Each row is a point. The ring and each string are closed loops that go straight from each point to the next, and from the last back to the first. Before rounding, they use only three directions, however many columns there are. Count how often each string passes through the ring. Passing back the other way cancels.
In the rows, zero is written as 128.

Ring, 7 rows:
[[200 158 111]
 [190 171 140]
 [157 161 166]
 [114 138 156]
 [104 102 123]
 [123  90 114]
 [179 119 103]]
String:
[[164 151  98]
 [168 134 126]
 [188 171  94]
 [225 195 100]
 [213 169 133]
 [190 135 153]
 [173 153 112]
 [183 166  85]
 [169 116 135]
 [184  98 121]
 [189 110  86]
 [181 139  79]]
Times through: 0
String (14 x 3):
[[ 83 103 169]
 [123  91 165]
 [139 129 120]
 [124 115  75]
 [144  79  93]
 [176 117  70]
 [166 151  95]
 [164 129 134]
 [191 137 150]
 [200 154 174]
 [165 135 173]
 [152 159 133]
 [131 183 132]
 [ 96 144 164]]
Times through: 1

Ring:
[[188 126 129 164 134  79]
 [190 167 158 191 143  89]
 [177 187 172 196 140 109]
 [141 202 169 178 115 145]
 [114 189 152 152  93 166]
 [ 95 152 133 125  80 180]
 [ 91 118 123 111  82 182]
 [104  79 113 106  93 167]
 [143  75 108 121 112 122]
 [169  96 114 141 123  94]]
String (12 x 6):
[[114  52 126 117 116 165]
 [133 118 130 137 109 140]
 [136 126  94 114  82 117]
 [139  89  86 105  89 113]
 [157  53  92 114 114 100]
 [174 134  92 132  97  74]
 [157 150 118 144 102 104]
 [152 110 148 158 134 130]
 [192  79 127 159 150  77]
 [181  84 100 135 123  74]
 [160  68  84 112 105  91]
 [121   7 102  98 118 149]]
Times through: 0

Ring, 6 rows:
[[180 123 123  76 167 165 151 171 154  64 101]
 [154 179 137  87 176 149 136 178 144  74  96]
 [ 82 199 151 113 138 114 124 163 107 136  87]
 [ 51 169 160 120 106  99 134 145  84 169  89]
 [ 78 110 165 101  99 108 162 136  87 154 103]
 [146  87 138  81 131 146 166 151 127 100 106]]
String, 21 rows:
[[ 69 221 144 123 137 111 110 165 105 146  79]
 [ 59 213 195 109 136  88 142 157  82 145  99]
 [ 86 174 200  93 139  98 163 154  88 126 110]
 [ 98 151 155 100 129 120 146 154 106 129  97]
 [ 95 150 174  96 130 111 157 151  98 128 104]
 [ 97 138 136 106 119 127 138 151 110 138  91]
 [ 74 117 119 119  91 124 131 140 102 168  83]
 [ 74  92 136 111  83 118 150 132  92 169  93]
 [ 96  73 167  90  96 115 179 131  90 144 111]
 [129  77 202  66 126 115 205 139  94 104 130]
 [152  68 167  67 131 138 191 145 117  92 121]
 [152 110 187  65 154 130 189 155 116  79 124]
 [140 125 147  84 145 140 157 159 126  96 104]
 [152 116  97  95 140 164 132 163 148  98  87]
 [183 114  64  93 154 189 119 173 174  76  79]
 [209 138  89  77 187 189 130 186 182  41  91]
 [196 175 170  59 209 153 165 186 153  27 116]
 [153 178 189  70 184 128 168 174 125  63 117]
 [127 165 163  88 156 128 152 165 120  96 103]
 [114 167 104 113 138 145 112 166 134 122  77]
 [ 92 208 103 125 141 136  94 171 130 135  68]]
Times through: 3
String, 14 rows:
[[132 109  96 102 123 156 130 156 138 118  84]
 [130 128 151  87 140 134 157 157 120 104 104]
 [163 106 168  66 156 141 181 158 127  73 119]
 [142 129 151  83 148 139 159 160 126  93 105]
 [143 129 117  93 143 153 138 163 139  99  92]
 [155 149 189  67 173 130 177 167 122  67 120]
 [195 160 148  65 197 161 156 183 157  36 109]
 [188 166 107  82 188 174 128 186 169  50  91]
 [172 156  81  96 169 177 113 181 169  74  79]
 [148 145 110  95 152 157 130 169 145  93  88]
 [150 143 153  80 161 141 157 166 131  81 106]
 [198 124 175  51 189 153 186 173 145  35 125]
 [209  75  94  69 160 188 155 168 171  53 100]
 [164  79  72  95 127 179 131 158 157 100  83]]
Times through: 2

Ring, 9 rows:
[[156 137 145 116 109 116 187 124 135 160 118 116 116 125]
 [151 179 154 119 131 131 171 124 137 149 128 112 121 131]
 [128 210 160 129 156 146 137 121 133 135 141 120 129 142]
 [107 213 157 137 163 151 114 122 128 130 147 130 133 147]
 [ 77 180 139 147 150 147  92 126 118 132 147 147 134 149]
 [ 74 144 129 147 132 136  98 127 114 141 140 153 131 145]
 [ 94  94 125 138 106 115 129 123 114 156 126 153 125 136]
 [116  79 129 130  95 104 155 121 118 164 118 146 120 130]
 [143  93 136 120  93 104 182 121 127 168 113 130 116 124]]
String, 30 rows:
[[119 240 145 131 151 162 134 139 138 132 143 107 125 139]
 [111 214 140 134 143 155 129 138 133 136 141 116 125 139]
 [115 174 149 133 140 137 133 122 127 141 137 131 128 140]
 [118 182 165 134 159 136 124 110 125 135 143 138 134 147]
 [115 195 180 136 179 139 110  99 122 128 150 145 140 154]
 [ 95 237 172 144 191 159  87 111 124 117 159 140 142 158]
 [ 82 244 143 146 168 170  89 136 127 121 155 128 134 150]
 [ 94 201 132 140 139 154 115 139 128 135 142 126 127 141]
 [107 172 145 135 140 138 126 124 125 141 138 134 128 141]
 [108 186 167 138 167 139 110 107 122 131 147 144 137 151]
 [103 212 172 140 181 149  99 107 123 124 154 142 140 155]
 [ 95 249 162 142 183 166  93 123 128 118 158 130 138 154]
 [ 98 232 140 139 154 163 112 139 132 129 147 119 128 143]
 [106 215 140 136 146 155 123 136 132 134 143 119 126 140]
 [114 168 141 132 131 136 137 128 127 144 134 129 125 137]
 [133 166 172 128 155 126 140 103 126 141 138 138 132 144]
 [153 204 189 123 174 134 148  98 133 134 142 126 134 146]
 [156 221 177 120 163 142 159 113 140 136 139 111 128 140]
 [136 217 141 124 133 151 159 141 141 142 133 101 119 131]
 [121 189 129 128 120 145 151 143 135 146 131 111 118 130]
 [129 156 150 127 131 127 150 120 128 148 131 129 125 136]
 [155 155 172 120 142 118 167 104 131 149 130 128 127 137]
 [178 178 176 111 141 122 190 109 140 150 126 110 122 132]
 [164 198 153 114 128 136 187 130 144 150 126  97 117 127]
 [133 195 131 124 118 145 164 145 139 148 128 103 116 127]
 [118 175 130 130 119 141 148 140 132 148 130 117 120 131]
 [131 162 151 127 133 129 150 120 129 147 131 127 125 136]
 [155 170 180 121 155 123 160 100 131 144 134 129 130 141]
 [161 210 186 119 168 135 160 104 137 137 139 117 131 142]
 [140 241 164 125 162 155 146 126 140 132 143 106 127 140]]
Times through: 5

Ring, 10 rows:
[[127 169 146 144 133 152 142 183 145 157  61 153 145 143]
 [138 138 137 145 130 143 138 135 147 143  77 175 194 164]
 [134  99 134 150 120 126 135  94 148 126 111 176 215 160]
 [119  87 130 164 112 115 140  97 150 113 130 164 191 136]
 [103  89 131 173 107 110 144 117 151 110 140 144 154 108]
 [ 88  94 147 165 105 109 142 139 146 120 156 109 116  81]
 [ 83 100 176 138 111 115 133 148 136 146 171  71 100  69]
 [ 90 120 194 113 121 129 126 162 129 171 161  58 100  77]
 [103 152 183 119 129 144 131 187 133 176 116  84 104  99]
 [113 169 165 131 132 150 138 197 139 170  83 115 114 117]]
String (28 x 14):
[[107  70 152 148 109 109 132  88 143 123 167 127 178 114]
 [110  68 134 165 106 106 138  84 149 107 155 150 187 122]
 [114  91 112 186 107 112 149 109 157  98 118 178 178 130]
 [127  87 113 177 111 115 145  91 156 102 114 191 208 151]
 [116 130 123 175 117 129 150 152 154 121  89 167 151 129]
 [116 115 153 142 121 129 135 131 143 142 121 134 163 127]
 [139 103 151 129 126 133 128  92 142 143 115 162 222 166]
 [159 126 136 134 135 146 132  99 146 144  72 201 249 200]
 [146 173 112 168 134 154 151 170 156 136  24 212 185 180]
 [127 162 127 164 128 145 149 177 151 139  57 173 150 145]
 [117 131 151 144 124 135 138 150 143 145 105 137 152 128]
 [135 130 161 121 132 143 128 128 138 160 101 145 192 156]
 [142 149 148 132 135 150 134 144 143 157  71 167 192 168]
 [151 148 146 128 138 153 132 132 143 158  64 180 214 184]
 [147 162 121 157 134 152 146 156 152 140  39 203 195 180]
 [136 147 122 162 128 143 146 150 152 133  60 190 183 162]
 [114 123 149 147 121 131 138 144 144 141 113 135 151 123]
 [128  96 158 128 123 127 127  96 140 144 133 142 203 146]
 [136  76 150 132 120 121 125  64 142 132 141 160 236 162]
 [134  58 135 148 113 111 130  46 147 113 148 176 246 162]
 [116  82 103 195 104 107 151  97 160  88 120 190 188 134]
 [104 114 119 186 109 118 152 146 155 108 110 158 138 111]
 [110 106 157 141 118 124 134 127 141 140 136 123 156 116]
 [104  78 154 147 110 111 133 101 143 126 163 120 164 108]
 [ 91  70 138 173 100 100 142 107 149 105 168 125 143  90]
 [ 80 101 106 214  95 101 162 158 161  85 130 146  95  73]
 [ 98 125 129 179 111 122 151 166 152 119 110 140 115  99]
 [107 101 153 148 115 120 136 126 143 134 140 124 152 111]]
Times through: 5

Ring (9 x 14):
[[195 103  97 115 182 209 195  69 128  73  89 113 106 151]
 [179 128 114 114 149 204 186  81 130  76 120 125 122 149]
 [144 156 136 110  93 171 159 131 127  98 171 143 133 136]
 [125 160 139 108  69 143 141 168 121 115 190 148 128 125]
 [116 146 128 106  65 113 126 205 112 133 187 142 109 114]
 [130 111 104 107 100 106 130 207 105 137 153 126  84 111]
 [153  83  87 111 147 125 147 175 106 125 114 113  71 118]
 [178  69  79 114 187 158 170 128 112 105  84 105  71 130]
 [194  75  81 116 202 189 188  88 120  85  73 104  83 143]]
String, 20 rows:
[[137 116 112 109 112 130 142 174 112 123 151 130  96 119]
 [142 110 111 111 125 138 147 161 113 119 144 129  95 121]
 [183 101  45 101 118 117 158 210 101 120  78  84  59 129]
 [187  82  45 105 148 126 163 189 102 117  68  84  54 129]
 [180  87  70 109 158 148 168 152 110 107  85 100  72 132]
 [220  72  31 107 186 165 191 138 109  91  29  71  56 146]
 [160  95 106 114 160 163 164 123 117 104 121 123  94 129]
 [152  79 124 120 189 176 165  92 121 101 128 135  97 127]
 [142  88 137 121 180 176 161  90 123 102 145 144 106 125]
 [151 105 122 116 152 168 161 115 121 102 139 134 106 129]
 [225 122  62 107 159 211 209  89 126  63  57  88 101 165]
 [237 143  69 107 153 239 224  59 135  44  57  91 121 178]
 [175 132 105 110 129 183 177 114 125  87 122 121 115 144]
 [129 116 145 117 134 161 149 121 123 109 171 150 117 123]
 [111 149 173 116 100 166 143 119 129 108 211 169 143 123]
 [111 137 161 115 103 151 137 138 123 117 202 163 129 118]
 [123 131 141 113 106 146 141 150 120 117 180 149 117 120]
 [ 98 134 162 114  91 129 124 166 118 131 212 164 122 109]
 [115 162 118 101  33  97 120 239 108 140 191 136 108 113]
 [146 149  80  97  48  98 134 246 104 134 144 110  88 120]]
Times through: 1

Ring (7 x 14):
[[143  92 147  73  64 181 161 156 165 237 110  34 127 185]
 [141 120 129  67  87 144 148 160 168 192 125  63 148 186]
 [144 151 105  83 128  84 114 137 154 111 128 130 160 166]
 [144 147 121 119 144  44 111 107 126  71 115 178 154 135]
 [148 125 130 137 138  62 107  85 112  84  95 178 129 120]
 [155 108 114 125 124 115  93  82 121 123  85 143 105 130]
 [152  89 126  95  85 175 122 116 146 202  92  71 103 162]]
String:
[[144 118 145 125 119  79 132 107 123 119 102 146 135 134]
 [148 115 144 153 137  56 114  74 100  84  87 186 122 108]
 [158 114 111 152 148  78  74  53  99  74  76 193 100 105]
 [159 121  90 118 137 112  69  78 125 102  89 155 106 133]
 [152 114 117 109 116 119 106 103 133 137  97 125 118 145]
 [148  95 146 120  99 127 132 105 127 164  90 111 113 141]
 [158  91 117 127 112 143  92  75 119 148  75 127  88 130]
 [164 106  88 123 131 136  61  66 121 119  77 146  88 129]
 [158 122  91 111 133 118  74  86 130 112  92 145 110 139]
 [151 119 114 110 122 110 103 102 132 126  99 134 122 143]
 [144 106 154 129 110  92 138 104 120 136  95 136 126 133]
 [144 116 160 166 140  30 127  72  91  69  87 203 129  99]
 [144 139 139 157 158   9 110  76  97  37  98 221 144 103]
 [151 153  94 119 159  49  78  90 124  50 109 193 142 130]
 [148 128 117 103 121 100 112 115 139 124 109 131 135 150]
 [139 129 146 112 118  70 143 126 133 119 115 139 153 146]
 [141 171 109 107 157  19 108 121 135  46 131 189 176 143]
 [147 174  85  97 162  38  84 116 141  45 129 185 167 148]
 [149 161  89  97 151  59  86 113 141  67 122 169 155 149]
 [145 125 126 103 116 100 123 121 139 132 110 125 139 152]
 [140 138 141 117 129  52 135 120 129  97 116 157 157 140]
 [139 149 144 138 150   7 128 103 112  50 114 202 163 120]
 [141 125 150 131 126  56 136 107 119 101 105 161 144 130]]
Times through: 4
String, 14 rows:
[[140 138 129  90 115  87 137 141 150 131 125 119 159 164]
 [141 132 137 107 120  76 135 126 137 119 116 136 152 150]
 [140 143 143 133 143  25 129 106 116  67 113 187 158 125]
 [144 138 138 149 152  20 113  82 103  49 100 209 144 110]
 [150 134 121 144 153  42  94  75 106  55  95 202 131 112]
 [143 124 156 163 145  21 125  75  93  59  92 209 136 100]
 [140 120 160 138 124  52 144 104 114 103 102 164 143 125]
 [140 136 145 128 134  41 133 110 120  85 112 172 154 131]
 [141 172 108 106 158  18 107 121 135  44 132 190 176 143]
 [149 170  73  74 147  77  82 131 159  81 133 147 162 168]
 [149 137 100  83 120 114 105 129 154 132 118 115 141 166]
 [149 134  99  79 116 123 106 132 157 142 118 106 140 170]
 [144 139 105  57 102 134 126 161 175 168 133  75 156 191]
 [140 152 108  54 108 111 134 171 177 152 143  85 172 193]]
Times through: 0

Ring, 9 rows:
[[175 150 108 138  69  96 137  87 117 180 168  97 119  96]
 [173 161 116 142  58  91 138  80 130 167 170  94 133 107]
 [157 184 138 150  66 105 134  91 141 135 172 100 155 128]
 [135 200 154 154  94 135 129 119 135 111 170 113 160 139]
 [122 203 158 153 120 157 125 142 122 104 168 124 155 139]
 [118 192 152 148 146 174 122 162 101 117 165 134 138 124]
 [132 173 136 142 147 167 123 158  88 146 164 132 121 104]
 [151 155 119 137 126 144 128 136  88 172 164 121 109  90]
 [163 148 110 135 106 125 132 118  95 182 165 112 107  87]]
String:
[[208 172 139 155  20  57 131  38 157 185 187  84 183 103]
 [194 181 152 157  51  85 124  65 144 176 187  98 186 104]
 [208 197 172 167  27  67 120  42 167 173 197  93 224 111]
 [124 190 132 146  85 129 140 119 135  99 161 104 132 148]
 [126 182 129 144 103 139 136 130 120 114 161 112 124 135]
 [153 189 153 153  96 129 124 113 126 140 175 115 163 119]
 [156 223 197 170 100 138 110 112 143 125 189 125 220 130]
 [105 216 168 156 131 172 124 157 125  80 166 129 159 154]
 [ 85 187 122 138 134 174 141 169 108  75 147 121  94 154]
 [101 184 127 140 132 167 136 160 106  95 153 122 106 141]
 [101 197 152 147 159 189 123 178  97  99 160 138 129 134]
 [142 193 169 154 152 172 111 155  95 149 176 141 163 102]
 [154 179 149 149 122 145 120 131 104 158 174 125 149 101]
 [121 173 121 138 124 154 135 147 103 123 157 119 106 124]
 [117 164 118 134 155 175 130 170  79 137 154 131  91 108]
 [171 154 134 141 143 150 115 138  76 203 174 132 129  65]
 [179 160 136 145 112 128 120 114  97 196 177 120 143  76]
 [196 151 133 144 103 114 118 100  96 219 181 117 146  62]
 [189 132 103 134  98 109 129 101  88 220 170 109 108  62]
 [212 132 109 138  75  86 127  75 100 239 178 102 128  54]
 [190 156 128 145  79 101 126  87 113 199 178 106 146  81]
 [158 163 121 141  90 118 134 108 114 159 167 107 125 106]
 [223 152 129 149  43  65 126  48 130 226 188  93 167  70]
 [189 153 110 142  41  73 139  62 134 183 173  86 134  99]
 [144 163 104 137  65 104 147  97 130 133 158  92 108 129]]
Times through: 0
String, 29 rows:
[[147 160 113 137 102 128 136 121 106 153 162 110 109 107]
 [132 153  99 131 110 137 141 133  99 143 153 109  85 112]
 [146 139  90 127 111 131 141 129  88 169 154 109  76  94]
 [194 137 112 137  98 108 126  98  91 222 174 111 120  61]
 [202 145 125 143  91 103 122  89  99 225 181 111 142  61]
 [166 164 128 144  97 121 128 109 109 173 172 112 135  96]
 [123 163 106 134 109 141 142 137 106 125 153 110  91 125]
 [141 145  87 128  89 118 147 116 105 150 152  99  78 111]
 [212 140 108 141  44  66 134  54 123 220 178  89 137  73]
 [221 145 114 145  24  51 134  36 137 220 183  82 154  78]
 [165 160 108 140  49  87 144  78 136 153 165  88 123 118]
 [200 173 138 154  27  64 132  46 154 178 184  86 178 107]
 [188 184 151 157  50  86 126  67 147 166 185  98 185 110]
 [152 180 138 148  91 124 130 111 123 143 170 110 145 118]
 [117 185 126 142  98 139 140 131 125 100 157 108 118 145]
 [115 200 142 149  92 139 137 127 138  85 161 109 141 157]
 [158 215 182 166  78 120 119  97 151 123 185 113 207 135]
 [158 203 170 160  87 124 120 104 139 134 182 115 189 125]
 [154 187 150 152  95 128 125 112 125 142 175 114 161 118]
 [126 184 132 144 103 140 135 130 121 113 161 112 127 135]
 [101 191 124 142 100 146 144 139 129  77 152 108 112 160]
 [160 202 159 159  57 102 129  83 156 124 179 100 185 138]
 [188 191 159 160  46  84 125  63 154 161 187  97 195 115]
 [180 178 143 153  60  94 128  77 138 165 180 100 169 109]
 [136 171 120 140  95 129 138 121 118 130 160 107 116 125]
 [132 162 102 135  84 121 146 116 119 126 154  99  96 129]
 [199 140 100 138  39  66 140  56 127 203 173  84 125  86]
 [227 139 117 144  47  64 127  49 119 240 185  92 151  59]
 [200 146 119 142  74  92 127  80 110 214 178 103 139  72]]
Times through: 5

Ring, 8 rows:
[[177 116 136  91 107 130 137 145 114  71  89 165  92 117]
 [152 142 102 147 114 113 155 131 136 102 106 137  90 129]
 [102 164  83 196 128  92 174 114 150 148 137  95 106 142]
 [ 65 162  89 210 145  91 183 112 150 172 155  76 130 146]
 [ 71 132 121 173 158 122 173 134 133 150 141 101 144 135]
 [100 107 152 121 151 142 156 149 113 117 122 131 144 123]
 [142  91 176  64 128 144 136 154  94  82 103 158 131 112]
 [171  96 169  55 110 137 129 151  95  66  92 170 111 111]]
String:
[[170 158  72 177 110 114 160 131 153  97  95 144  67 133]
 [116 174  77 188 107  71 170 102 150 146 140  90  93 144]
 [101 151 110 158 120  87 165 113 133 143 142  96 117 137]
 [116 134 119 147 131 116 160 132 129 122 123 122 117 130]
 [ 98 155  79 211 149 119 179 131 155 143 127 108 111 140]
 [ 55 172  72 238 153  92 192 111 161 183 159  68 128 150]
 [ 33 169  94 216 147  71 190  98 148 199 180  47 146 151]
 [ 51 152 117 177 140  80 177 106 133 179 170  65 148 143]
 [ 92 133 126 149 138 110 164 127 126 138 137 106 133 132]
 [105 122 124 155 153 141 164 147 130 121 117 130 129 128]
 [100 103 138 149 172 170 163 165 125 112 108 145 142 122]
 [ 96  94 167 107 158 153 153 156 105 113 120 138 154 119]
 [ 96 100 184  73 131 116 144 135  91 120 138 119 156 120]
 [111 120 151 104 123 107 150 128 109 120 132 118 132 125]
 [145 102 151  97 134 150 143 156 110  84  97 161 120 116]
 [184  73 189  29 120 167 121 171  85  43  74 197 117 101]
 [204  71 195   7 105 160 112 168  78  29  68 204 106  98]
 [201  87 179  25  97 144 117 157  87  40  75 192  99 104]
 [182 107 164  46  90 114 125 137  95  66  96 162  99 113]
 [131 128 139 107 111 102 148 125 114 111 124 124 115 126]
 [134 126 125 130 127 125 153 139 124 105 111 137 111 125]
 [189 129  95 148 124 153 150 157 141  66  70 179  72 121]]
Times through: 4

Ring:
[[144  97 115 112 207  74 131  94 190 142 123 117 141 115]
 [133 152 108 132 209  86 130 112 193 119 132  82 156 126]
 [120 181 109 146 188 110 133 125 175 104 146  74 157 134]
 [110 203 118 160 141 155 136 149 136  90 162  86 149 140]
 [115 200 128 164 104 185 135 165 107  86 165 107 139 138]
 [127 174 141 158  72 206 133 173  83  93 163 140 124 131]
 [130 115 148 136  67 194 138 149  75 119 160 180 106 122]
 [126  82 146 122  84 171 143 125  85 136 158 191 101 118]
 [127  53 136 105 134 121 145  92 123 155 147 183 107 114]
 [139  67 123 104 182  85 137  86 166 154 131 149 125 113]]
String, 24 rows:
[[128 163 130 148 117 166 133 151 118 103 153 123 133 129]
 [ 66 205 119 164 110 177 158 135  99  89 196  99 136 153]
 [102 249 112 177 141 167 135 165 137  69 169  57 161 149]
 [156 216 119 163 160 147 112 176 165  82 129  69 163 129]
 [131 166 121 145 154 136 130 140 149 106 144 102 145 129]
 [ 84 164 112 142 160 125 153 107 141 112 173  98 141 142]
 [ 87 224 101 162 184 123 144 127 166  87 169  49 165 150]
 [137 217 115 163 161 145 121 164 161  83 141  67 162 134]
 [156 171 128 149 141 151 117 162 146 100 131 107 145 122]
 [ 96 167 123 148 124 157 148 130 116 105 173 116 133 139]
 [ 92 203 131 168  81 204 146 162  82  84 185 117 131 145]
 [130 201 146 172  45 237 128 199  64  78 167 139 124 134]
 [ 99 142 144 148  56 208 150 147  59 108 183 168 107 135]
 [122 126 134 135 113 158 140 131 111 120 156 148 121 126]
 [164 123 144 136  99 173 120 162 111 116 132 159 121 113]
 [128  63 154 118  62 184 145 127  67 142 160 214  90 115]
 [ 87  39 146 106  74 163 168  85  62 158 184 221  82 123]
 [119 117 130 129 130 141 142 119 123 126 155 145 123 125]
 [154 107 141 128 113 157 126 143 118 126 135 162 119 114]
 [147  65 158 119  57 190 135 141  68 139 149 216  91 110]
 [ 99  81 149 125  57 190 157 119  56 136 180 204  90 126]
 [ 90 113 135 132  94 167 157 113  85 127 181 165 108 133]
 [154 146 136 142 117 163 121 159 125 109 135 135 131 119]
 [167 178 141 158  95 192 112 191 113  91 132 127 136 120]]
Times through: 0
